Every row gives one point. Examples show where two turns around zero, p and q, send a point. Where does a point land after both, in the order given? Backwards means that the second turn is done in reverse. Each puzzle has new turns, and all numbers are rounded.

Turn p:
[-0.04  0.33 -0.24] -> [ 0.09  0.25 -0.31]
[-0.17 -0.23  0.38] -> [-0.27 -0.06  0.39]
[-0.05 -0.15  0.38] -> [-0.13 -0.02  0.39]
[0.27 0.09 0.22] -> [0.27 0.06 0.23]
[ 0.03  0.09 -0.02] -> [ 0.06  0.07 -0.04]
[-0.03 -0.12 -0.71] -> [-0.01 -0.30 -0.66]
Turn q:
[ 0.32 -0.25  0.28] -> [ 0.43 -0.21  0.14]
[-0.19  0.36  0.35] -> [-0.03  0.42  0.33]
[0.10 0.25 0.13] -> [0.13 0.27 0.03]
[-0.14  0.03 -0.39] -> [-0.30 -0.03 -0.28]
[-0.36 -0.16 -0.36] -> [-0.48 -0.21 -0.12]
[ 0.28 -0.23 -0.01] -> [ 0.26 -0.24 -0.10]
Where do these land?
q, then p: [ 0.18  0.09 -0.13] -> [ 0.13 -0.03 -0.20]
q, then p: [0.33 0.41 0.16] -> [ 0.47  0.26 -0.12]
p, then q: [-0.42 -0.01  0.17] -> [-0.33  0.19  0.25]
q, then p: [ 0.29 -0.11  0.05] -> [ 0.24 -0.20  0.00]
p, then q: [-0.38 -0.38 -0.25] -> [-0.49 -0.32  0.08]

Turn p:
[ 0.24 -0.05 -0.07 -0.12] -> [ 0.23 -0.01  0.00 -0.17]
[-0.10  0.29 -0.15  0.27] -> [-0.19  0.26 -0.28  0.10]
[ 0.15  0.28  0.18 -0.68] -> [-0.04  0.12  0.45 -0.61]
[-0.28 -0.11 -0.18  0.19] -> [-0.19 -0.18 -0.24  0.18]
[-0.01 -0.41  0.23  0.34] -> [ 0.20 -0.20  0.08  0.50]
Turn q:
[0.36 0.21 0.33 0.38] -> [0.34 0.18 0.34 0.40]
[-0.18 -0.14  0.16  0.20] -> [-0.16 -0.17  0.06  0.24]
[-0.26 -0.53 -0.50 -0.01] -> [-0.10 -0.55 -0.50 -0.17]
[ 0.25  0.24  0.21 -0.38] -> [ 0.07  0.32  0.33 -0.31]
[ 0.05  0.22 -0.20 -0.03] -> [ 0.10  0.22 -0.18 -0.06]
[-0.22  0.00  0.00 -0.16] -> [-0.25  0.01 -0.05 -0.11]
Where do these land?
p, then q: [ 0.03  0.70 -0.51 -0.21] -> [-0.31  0.48 -0.40 -0.55]
q, then p: [-0.10 -0.51 -0.01  0.28] -> [ 0.24 -0.42 -0.10  0.32]
p, then q: [-0.12 -0.05  0.12  0.15] -> [-0.02 -0.05 -0.02  0.22]
q, then p: [ 0.16  0.00 -0.04  0.30] -> [ 0.25  0.12 -0.14  0.14]
q, then p backwards: [ 0.12 -0.15  0.24 -0.37] -> [-0.01  0.04  0.15 -0.46]
q, then p: [-0.09  0.01  0.20 -0.16] -> [-0.19 -0.02  0.19  0.04]

Turn p:
[-0.25  0.08 -0.30  0.22 -0.05  0.13 -0.26  0.18] -> [-0.23  0.09 -0.33  0.35  0.08  0.07 -0.11 -0.08]
[-0.07  0.49 -0.10 -0.14  0.04 -0.01 -0.06 -0.31] -> [-0.23  0.43 -0.01 -0.26  0.09 -0.09  0.06 -0.21]
[-0.11  0.15  0.17 -0.25  0.05  0.05  0.16  0.43] -> [-0.09  0.14 -0.01 -0.03 -0.13  0.04  0.01  0.54]
[-0.08 -0.28 -0.12 -0.35 -0.05  0.59  0.03  0.28] -> [-0.13 -0.24 -0.27 -0.05  0.08  0.58  0.19  0.35]
[-0.03  0.06 -0.35  0.00 -0.59  0.19 -0.04  0.04] -> [-0.32 -0.11 -0.37  0.01 -0.39  0.21  0.04 -0.25]
[ 0.60  0.10  0.19  0.10 -0.35  0.14 -0.17  0.06] -> [ 0.36  0.13  0.05 -0.05 -0.47  0.37 -0.17 -0.22]
[ 0.09 -0.05 -0.04  0.38  0.49 -0.58  0.26 -0.31] -> [ 0.39  0.00  0.22  0.09  0.27 -0.74  0.14 -0.21]
[-0.02 -0.06  0.05 -0.10  0.29 -0.56 -0.12 -0.35] -> [ 0.11 -0.05  0.19 -0.27  0.32 -0.49 -0.25 -0.15]
[-0.14 -0.51  0.50  0.13  0.17  0.05  0.20 -0.02] -> [ 0.13 -0.42  0.54  0.20  0.16  0.06  0.08  0.23]
Turn q:
[-0.14 -0.12  0.38  0.28 -0.11 -0.51  0.24 -0.13] -> [-0.42 -0.32  0.48  0.03 -0.16 -0.21  0.14 -0.01]
[0.06 0.35 0.11 0.24 0.47 0.17 0.03 0.17] -> [-0.07  0.14 -0.01  0.39  0.53  0.08  0.12  0.06]
[ 0.29 -0.03 -0.33 -0.71 -0.10 -0.18  0.05  0.03] -> [ 0.39  0.30 -0.12 -0.61 -0.06 -0.32  0.08  0.06]
[-0.39  0.12  0.05 -0.13 -0.38 -0.10  0.04  0.41] -> [-0.26  0.17  0.08 -0.12 -0.21 -0.01 -0.36  0.47]
[ 0.14  0.02 -0.46 -0.36  0.05 -0.45 -0.27  0.25] -> [ 0.08  0.27 -0.21 -0.38  0.12 -0.58 -0.28 -0.10]
[ 0.25  0.25  0.08  0.25 -0.03  0.23 -0.26 -0.08] -> [ 0.26  0.10  0.09  0.43  0.05  0.10 -0.10 -0.17]
[-0.03 -0.57  0.03  0.18  0.35 -0.10  0.18 -0.84] -> [-0.18 -0.56 -0.01 -0.21 -0.08  0.20  0.56 -0.70]
[-0.09 -0.22  0.19 -0.10 -0.16  0.08 -0.15  0.04] -> [ 0.09 -0.22  0.07 -0.12 -0.10  0.14 -0.21  0.08]
[-0.25  0.23  0.19  0.11 -0.04  0.39 -0.02 -0.04] -> [-0.06  0.12  0.07  0.23  0.01  0.48 -0.07  0.11]
[ 0.14  0.35 -0.49 -0.04 -0.01  0.22  0.04  0.28] -> [ 0.14  0.51 -0.41  0.18  0.04 -0.12 -0.01  0.15]
[ 0.02 -0.38  0.24  0.25 -0.04  0.24  0.13 -0.08] -> [ 0.03 -0.48 -0.03  0.17 -0.13  0.22  0.14  0.06]
Where do these land?
q, then p: [0.19 0.03 0.12 0.06 0.09 0.19 0.28 0.35] -> [ 0.27  0.00 -0.17  0.30 -0.10 -0.13  0.10  0.28]
p, then q backwards: [-0.03  0.01  0.47  0.11  0.03 -0.17 -0.09  0.42] -> [ 0.03  0.22  0.28  0.07 -0.43  0.04 -0.11  0.34]
p, then q: [ 0.06  0.10 -0.70 -0.06  0.08 -0.22 -0.25 -0.31] -> [-0.10  0.32 -0.23 -0.37  0.04 -0.14  0.19 -0.60]
q, then p backwards: [-0.09  0.19 -0.63  0.11 -0.55 -0.33 -0.06 -0.42] -> [ 0.20  0.69 -0.13  0.24 -0.61 -0.28  0.03 -0.11]
q, then p: [ 0.19 -0.10  0.32  0.31  0.22  0.20  0.00 -0.11] -> [ 0.30 -0.22  0.20  0.28  0.14  0.07  0.24 -0.07]
p, then q: [-0.11  0.48 -0.39 -0.02 -0.16  0.13 -0.27 -0.36] -> [-0.25  0.53 -0.01 -0.17 -0.06  0.34  0.11 -0.37]
p, then q: [ 0.30 -0.15  0.48 -0.23  0.01  0.13  0.00  0.13] -> [ 0.49 -0.14  0.09  0.06  0.09  0.11 -0.14  0.35]
q, then p: [-0.40 -0.59  0.07 -0.15  0.08  0.16  0.12  0.35] -> [-0.12 -0.45 -0.48  0.02  0.22  0.24 -0.09  0.38]
q, then p backwards: [-0.12  0.03  0.26 -0.13  0.21 -0.09  0.27 -0.04] -> [-0.19 -0.05  0.14 -0.21  0.13  0.19  0.20 -0.17]
